Each row of a before or after table is a point. One or more steps were done to the points. Then noise was added and the rows were shuffled. The steps act on how far a point lies along the listed directions, d1 being the first. Name the steps. A step turns or swaps two directions, mirrors them in a line or flattens them onto one, adds a multiple of one to another, or multiplies one. Angles are multiples of 10 degrees, from the lower direction toward the higher: turns from -170 to 170, lines from 10 to 170 but not 90. Use the fewest steps. Two steps may share a direction if one is a turn and the other turns, adds or multiplies; they go together, in the order done. Otherwise the lowest direction goes first.
(in the rows, 128 means zero)

Directions:
(1): [132  78  95]
(2): [145  98 177]
(3): [ 71 116 141]
Before (12 x 3):
[[ 72 106 113]
 [145 118 205]
 [122 112  83]
 [109 105 101]
 [ 67 190 127]
 [102  92 121]
 [142 112 102]
 [145  87 108]
 [112  63  98]
 [ 59 169 117]
 [175 191 145]
 [176 136 168]]
After (12 x 3):
[[126  66  96]
 [140  90 112]
 [153 130 173]
 [133 109 104]
 [119  94 119]
 [ 94 199 121]
 [118 107  96]
 [146 185 154]
 [145 118 203]
 [ 90 177 113]
 [102 112 109]
 [122 115  84]]
Steps: multiply d3 by 0.4

Directions:
(1): [112 190  90  75 112 148 145 110]
(2): [ 75  79  98 111 116 115 170 162]
(3): [143 152 153  92 159  58 141 159]
(4): [ 75 151 166 143  73 100 101 125]
(5): [171 138 152 141  75 141 185 153]
(6): [130  97 177  63 121 165 107 136]
Before (11 x 8):
[[140  53 164  99 157 121 137 148]
 [ 79 108 119 121 166  86  81 125]
 [160  93  86 163 187 112 137 138]
 [116  94  92 154 190 132 109 119]
 [119 105 119 174 122  88 137 138]
 [ 78  97 102 160 155  86 136 146]
 [136 123 120 154 143  83 118 124]
 [101 142  81 129 134 119 143 136]
 [ 82 135 100 118 154 118 154 136]
 [121  78 117 176 123 132 101 116]
 [120  37 194  65 118 208 103 130]]
After (11 x 8):
[[144 104  62 209 168 112 136 126]
 [ 95  81  59 210 158 181 102  88]
 [132 121  96 181 138  90 121 113]
 [131  69 139 141 154 101 144 143]
 [ 70  91  71 204 143 115 137 125]
 [121 119  99 194 127  70 148 133]
 [ 94 131  90 118 125 148 135 130]
 [ 61  82  74 176 136 165  72  85]
 [119  49 175  90 117 195 112 127]
 [116  85  83 222 118 132 109 105]
 [ 78 120 100 118 138 153 148 125]]
Steps: add 1 times d1 to d6; add 1.5 times d5 to d3; multiply d4 by 0.7

Directions:
(1): [113 130 179  45 149 127 107 117  65 102 115 108 111 154]
(2): [ 84 102 102  70 143 105 117  86 185 143 172 154 161 150]
(3): [186 136  79 100 129 193 169  93 104 137 168 132 107 148]
(4): [206  97 125 134 160  90  91 124 123 125 143  78 184 136]
(5): [160 116 117  95 178 101 155 170 185 106 106 126  62 121]
Before (13 x 14):
[[102 105 133 125 121 102  79 120 170 147 157 134 184 108]
 [167 128 148 159 152 109 111 122  68 117 121  64 125 138]
 [123 146 113 143 127 148 144  93  85 159 152 122 168 133]
 [148 129 147 189 103  84  79 142 132 111 133 102 180 104]
 [144 143 123 221 101 118  88 140 106 128 123  98 154 118]
 [244 115 124 157 155 124 127 188 126 103 110  75  71 102]
 [143 127 143  91 130 119  73  87  74 111 153 109 182 162]
 [188 143 143  99 136 183 174 125  64 107 101 120  36 146]
 [ 39 159 111 215  50 171 142 111 140 161 139 184 134  99]
 [191 136 108 165  99 131 176 135 120 140 133 120  95 118]
 [118 100 118 153  93 124  95 125  92 153 164 113 212 144]
 [202 148 124 124 161 137 155 149 129 117 101 107  73 111]
 [233 136  90 121 147 176 184 141 105 135 115 113  68 149]]
After (13 x 14):
[[121 148 112 139 126 147 142  94  86 159 154 123 168 134]
 [116  98 117 150  95 121  95 120  97 156 166 114 214 145]
 [ 23 150 102 194  57 163 138  97 160 167 155 193 146 106]
 [199 151 147 112 132 188 177 136  48 103  90 112  30 139]
 [134 139 118 209 104 113  85 132 118 130 133 102 160 123]
 [240 114 122 153 157 122 128 185 127 104 113  75  72 104]
 [183 131 104 154 103 129 174 127 129 143 141 123 100 124]
 [138 126 144 179 107  81  76 137 140 112 138 107 187 108]
 [173 130 152 168 150 113 114 127  62 115 116  60 119 135]
 [ 97 102 131 120 121 101  79 115 176 149 163 137 188 110]
 [157 133 150 107 124 125  76  99  60 107 141 102 173 157]
 [204 148 124 124 159 137 154 150 129 117  98 106  71 110]
 [231 135  88 121 148 175 181 139 106 133 119 112  69 151]]
Steps: add -0.5 times d1 to d2

Directions:
(1): [ 78 137 151 173 137 146 117  92  95 128 203 113 127 130 134 157  91 163
  96 153 143 158 133  66  74 207 154 128 105  93  75 119]
(2): [168 155 121 132 158  28 159 139 180 163 156 158 175 147  98 120 129 147
 158 144 165 152  95 100 112 104 114 173  92  84 105 180]
(3): [198 143  84 117 140 147  74 105 179  74 138  93 108 107 188 101 112 122
 121 134 191 129 169 127 125  98 144  66 115 103  77 159]
(4): [ 67 130  56 174 158 130 138 174 105 139 104 119 125 210 156 101 116 115
 160  47 165  91 148 153  97 131 145 148 139 105 101 134]
(5): [171 123 106 211 147 141 154 146 137 122 160 161 164 111 145 149 183 158
 119 132 160  91 166  91 181 148 112 150 171 213 102 113]
(6): [ 68 161 158  92 150 126  91  97 168  94 137  84 182 199 100 106 145 131
 141 152  94 116 147  78 156  73 126 127 186 138  89  97]
Before (13 x 32):
[[122 110 133 119 132 110 145 145 131 138 125 146 134 113 119 137 130 138
  124 128 115 133 116 128 133 127 124 141 135 139 138 125]
 [102 129 109 157 134 125 134 139 116 150 145 143 126 142 130 135 122 143
  129 120 145 127 137 118  92 168 138 139 105 107  98 128]
 [135 114 122 161 132 157 119 129 100 117 133 129 110 131 151 131 134 124
  106 103 144 127 150 109 124 161 131 130 133 148 111 125]
 [145 137 134 120 135 115 123 125 139 128 143 132 141 121 134 135 136 132
  121 151 112 121 127 102 144 115 112 121 129 140 121 126]
 [146 127  92 166 143 152 110 116 122 116 142 108 122 107 170 137 120 145
  110 121 178 129 158 124 108 157 147 106 107  99  86 137]
 [155 149 109 200 154 140 119 110 141 107 187 121 146 125 172 144 122 158
  115 132 182 118 158  76 131 163 146 109 141 157  69 126]
 [155 141 102 150 161 112 139 141 169 129 129 141 135 152 135 113 119 125
  146 116 177  96 136 126 136 113 127 138 130 120 100 143]
 [131 135 141 142 139 101 128 122 165 124 163 132 160 148 120 133 142 147
  131 150 139 139 127  97 121 134 110 143 127 121 108 129]
 [143 137  67 140 147 158  95 143 156  84 121  98 126 127 194 103 126 120
  134 101 154 107 180 139 135 112 144  80 143 130  86 128]
 [ 95 138 162 193 147 157 141 112 111 106 186 123 169 128 122 142 159 163
  107 160 115 116 163  62 140 165 129 139 176 183  92  80]
 [131 129 105 144 111 160 119 127 137 111 127 116 136 132 139 128 156 115
  126 127 125 108 159 132 167 112 136 117 172 173 116 108]
 [163 120 137 113 123 110 137 129 132 119 123 143 130  92 137 133 135 133
  122 138 130 128 127 128 151 141 112 120 142 138 134 135]
 [138 115 104 148 125 146 133 140 106 138 134 129 113 121 150 129 104 126
  132 102 134 133 130 142 111 154 134 128 118 123 129 134]]
After (13 x 32):
[[140 125  99 170 112 177 123 130 131 105 134 122 141 125 148 135 174 124
  119 124 130  92 178 125 188 122 133 117 191 207 110  95]
 [106 131 110 160 139 115 139 141 119 152 148 147 131 144 127 135 125 147
  131 121 149 128 135 113  91 166 138 146 104 105  92 131]
 [147 137  65 154 148 167  98 144 156  81 125 101 131 123 202 107 134 124
  132 100 158  98 188 134 145 117 142  81 154 146  83 121]
 [165 139  98 164 163 117 144 145 170 128 135 145 140 148 142 116 130 131
  143 115 182  86 145 119 146 119 121 143 139 136  96 140]
 [148 133 133 128 136 124 124 127 135 123 146 134 142 115 139 137 143 135
  116 151 112 112 133 103 153 119 111 119 138 154 120 119]
 [132 133 139 153 138 116 128 120 161 120 165 134 160 143 127 138 149 151
  126 151 138 131 138  94 131 142 111 139 139 139 108 119]
 [127 110 133 123 132 108 149 146 132 138 128 149 139 115 118 138 133 141
  122 129 118 135 116 126 136 127 122 142 136 142 138 125]
 [148 114 118 180 139 153 128 136 107 118 142 138 121 129 153 137 148 134
  107 107 153 122 155  99 136 165 127 138 140 162 102 128]
 [157 130  86 176 150 138 117 122 130 119 149 117 133 106 166 137 125 151
  114 122 187 128 160 116 113 156 142 116 107 105  77 142]
 [113 127 152 244 150 190 148 119 104  93 198 136 181 112 141 157 194 177
   94 159 127  88 196  46 178 185 121 142 213 250  84  55]
 [177 146  98 247 162 153 131 120 145 103 204 139 165 114 180 155 154 175
  108 137 200  96 179  53 160 177 139 120 164 208  56 115]
 [147 120 104 148 130 126 139 142 117 143 137 134 123 123 144 128 103 131
  138 106 140 138 123 135 107 147 134 137 109 112 124 144]
 [172 121 134 124 127 107 142 133 135 121 129 148 139  93 137 136 142 138
  125 139 136 126 129 122 156 142 109 128 145 144 128 138]]
Steps: add -0.7 times d6 to d2; multiply d5 by 2

Directions:
(1): [119 201  92  67 142 122  91 182 131  95  99 158 141 177 146 132 184 119
  89 161 114 137 116 120 136  70 101  26 107 111 155 132 152 132 125 134
 122 162 141 131 124 132 127  19 122 114  77 128 130 120  94 151 103 103
 137 196 110  62 127 131 155  82 123 172]
(2): [ 52 185 155  96 120 153 130 186 139 133 128 161 110 179 181 139  86 121
 132 103 154  99 141 140 148 109 106 118 100 115  84 108 107  72  63 145
 152 116  58  56 136 171 171 183 144 158 123 156 139 113 151 120 119 110
 100 110 133 148  79 230 127  96 153  95]
Before (13 x 64):
[[ 94 159 129 103 134 133 124 171 139 138 128 161 131 158 149 122 138 132
  118 130 142 127 124 124 135 109 101 102 109 116 142 126 131 104 105 134
  130 129 117  99 136 155 137 129 123 140 114 145 142 117 131 143 106 118
  114 145 121 121 115 177 124 105 147 126]
 [147  92 151 154 119 128 153 103 118 148 145 113 125  92 111 119 126 118
  142 122 130 134 123 126 114 143 141 170 134 142 124 135 129 122 156 137
  136 112 122 139 115 129 119 177 141 134 138 115 114 141 149 118 140 147
  137  94 139 142 130 121 129 158 135 112]
 [170  96 123 133 134 126 138  88 119 126 119 121 123 104 112 124 129 126
  131 141 120 131 130 112 123 142 130 148 140 132 157 152 147 141 160 147
  117 129 155 137 120  99 106 126 120 106 138 117 122 124 118 116 125 134
  133 110 126 122 157  96 130 140 116 131]
 [ 75 196 148  74 131 141 122 195 136 100 126 153 114 183 185 128 114 124
   99 113 139 105 142 139 139  86 105  88 106 108 110 115 119 105  71 146
  124 128  80  85 140 171 152 126 140 149 102 145 143 118 114 124 115  93
  100 129 126 125  89 189 141  87 137 126]
 [119 159 133 116 114 137 126 147 134 118 127 145 122 156 153 132 132 145
  135 123 125 124 132 129 124 115 118 114 120 139 115 116 120 111 122 128
  134 125 100 102 128 137 130 142 112 133 123 133 125 127 136 139 129 132
  116 127 133 110 136 140 121 106 132 126]
 [120  86 151 173 108 131 146  90 116 154 125 115 128  96 129 123 117 129
  139 112 124 129 136 139 125 152 136 176 143 145 112 127 131 134 139 131
  123 131 127 133 111 129 120 167 115 137 166 132 118 122 133 136 131 143
  109  97 136 166 131 110 109 142 131 102]
 [ 60 247 124  47 124 153 105 228 139  96 101 177 121 213 191 148 135 105
   88 136 141 105 124 135 138  58  93  38  90 110 119 106 138  77  79 147
  140 136  78  83 132 153 170  84 146 148  78 153 134  94 122 146  84  96
  110 178 119  86  81 204 159  77 136 141]
 [145 106 142 174 131 130 138  96 119 130 137 135 121  97 112 124 109 126
  137 110 126 120 139 135 120 146 131 167 138 140 130 132 114 123 126 128
  130 107 131 131 134 136 130 175 126 127 144 113 124 131 137 119 147 136
  123  83 131 151 126 121 113 153 131 106]
 [ 81 166 132 101 117 127 125 165 114 118 127 170 118 152 157 148 135 132
  109 119 135 102 131 128 128 104 105  93 102 129 130 131 134 102 105 148
  143 118  93  99 122 136 150 133 137 131 118 142 143 123 136 137 132  98
  107 128 120 137 112 181 144 112 147 123]
 [145 141 109 129 140 112 110 129 137  97 119 131 143 138 111 132 157 121
  107 158  99 133 113 116 119 111 132  85 119 118 148 133 131 161 158 123
  123 156 156 160 122 117 116  55 111  92  97 121 117 126 104 126 123 132
  142 176 105  77 144 100 138 117 120 165]
 [173  31 150 191 118 123 167  55 106 156 151  83 135  72  99 120 103 145
  157 111 127 132 136 131 102 169 164 216 150 150 135 142 125 146 169 121
  112 109 158 167 132 106 106 198 126 134 174 116 112 154 145 125 157 158
  127  71 128 168 144  78 112 192 119  98]
 [ 93 156 131 107 134 142 112 149 127 122 124 130 125 160 151 142 115 126
  134 128 144 116 145 132 140 121 126 106 111 128 105 123 125  90  90 150
  130 106  75 105 142 142 151 144 131 154 110 144 146 121 134 115 131 114
  111 129 124 141 109 182 134 120 143 110]
 [146 110 131 129 140 104 130 109 122 119 129 119 129 117 108 114 147 130
  136 147 120 131 118 115 127 121 138 123 129 137 135 134 125 134 132 123
  118 132 152 152 131 110 114 123 126 123 150 118 115 126 119 123 133 142
  134 133 117 116 135  92 141 150 119 126]]
After (13 x 64):
[[166 104 114 158 138 110 125  97 134 108 130 113 140 108  95 128 145 128
  119 152 100 136 113 116 112 134 146 123 132 126 149 135 126 170 174 115
  120 145 166 175 123 105 107  84 109  93 115 113 114 131 110 119 136 146
  146 156 113  95 155  79 128 139 116 157]
 [125 159 125 112 116 133 122 146 133 112 124 144 126 154 148 131 144 145
  129 129 118 129 127 126 124 110 117 101 121 140 126 119 125 116 131 126
  132 132 111 111 132 132 125 121 107 128 115 130 124 127 127 141 125 131
  118 138 132 100 142 130 125 103 127 135]
 [110 158 115 101 137 128 119 169 138 133 122 159 138 154 140 118 157 132
  110 142 134 136 119 119 131 104 101  88 114 117 162 130 143 119 122 130
  122 140 136 119 133 144 126  95 117 130 107 139 139 119 119 146 104 119
  123 161 114 104 127 153 129 105 141 141]
 [ 95 171 117  94 124 121 115 165 111 110 122 170 125 150 151 148 160 131
   99 136 126 112 124 124 124  95 105  68 104 128 146 134 146 117 121 147
  136 128 113 116 119 127 140  91 132 120 106 135 139 125 123 144 128  97
  115 148 115 118 125 160 151 107 141 142]
 [161  89 137 140 128 132 146  84 120 134 125 120 120 100 113 124 109 126
  140 130 127 124 134 114 125 151 132 165 140 134 145 147 138 133 150 146
  122 119 141 127 122 106 114 158 122 112 147 124 122 124 129 108 130 139
  125  92 130 139 150 111 123 145 120 116]
 [121 126 147 160 131 137 135 116 121 130 134 145 118 116 129 127 101 124
  134 104 130 115 142 137 126 137 125 158 128 134 120 127 109 107 108 132
  136 106 109 111 136 150 141 182 130 135 140 120 127 128 141 119 145 129
  114  84 130 153 114 149 114 141 138 102]
 [125 109 157 146 117 136 151 121 120 151 146 123 119 109 127 123 115 115
  142 117 137 126 125 130 119 137 135 166 126 139 112 129 121 107 136 141
  141 109 102 117 118 140 132 190 148 142 136 123 118 137 158 116 140 141
  129  89 140 148 116 154 129 149 143 103]
 [ 95 107 159 158 108 137 144 112 120 155 123 127 126 115 145 128 108 127
  139 105 131 119 137 143 130 141 129 169 134 141  98 120 123 116 119 134
  133 129 107 111 112 142 136 181 120 145 164 142 123 118 137 136 128 136
  101  94 134 169 116 143 112 130 138  92]
 [112 229  92  51 134 131  91 201 131  83  90 164 137 193 158 140 185 109
   69 167 116 127 110 124 122  55 100  12 105 113 162 125 162 122 127 140
  119 156 135 138 124 122 137   9 132 122  66 133 128 104  95 161  81 100
  132 214 110  50 119 129 169  88 117 177]
 [103 198 125  62 141 128 107 192 133  86 116 152 126 180 171 126 152 123
   81 136 124 118 133 131 131  73 105  52 109 107 138 123 137 130  99 142
  111 146 114 116 134 155 135  64 133 131  83 134 139 120  93 136 109  91
  115 162 118  90 109 150 151  85 126 158]
 [141 101 139 137 138 108 135 103 124 126 136 114 125 112 106 113 134 132
  141 140 126 125 121 116 126 129 141 141 133 137 123 131 120 128 128 126
  123 124 146 146 131 111 119 145 127 128 156 120 117 130 126 118 138 144
  132 120 122 128 133  97 134 157 120 117]
 [126  59 170 178 111 138 173  87 112 165 156 101 125 102 130 126  71 142
  163  89 147 113 143 140 115 164 152 222 133 143 100 129 107 109 128 134
  128  96 111 119 138 134 135 246 137 156 178 133 118 143 163 116 153 147
  109  55 134 190 113 146 108 179 136  71]
 [102 171 116  93 139 139 102 157 123 111 117 135 131 165 150 138 138 125
  122 140 135 123 138 127 138 108 124  77 105 126 121 128 136  98  99 149
  124 118  89 116 139 137 143 104 128 146  96 140 146 120 117 122 124 110
  118 152 120 118 114 168 143 111 138 129]]
Steps: turn d1 and d2 by -40 degrees
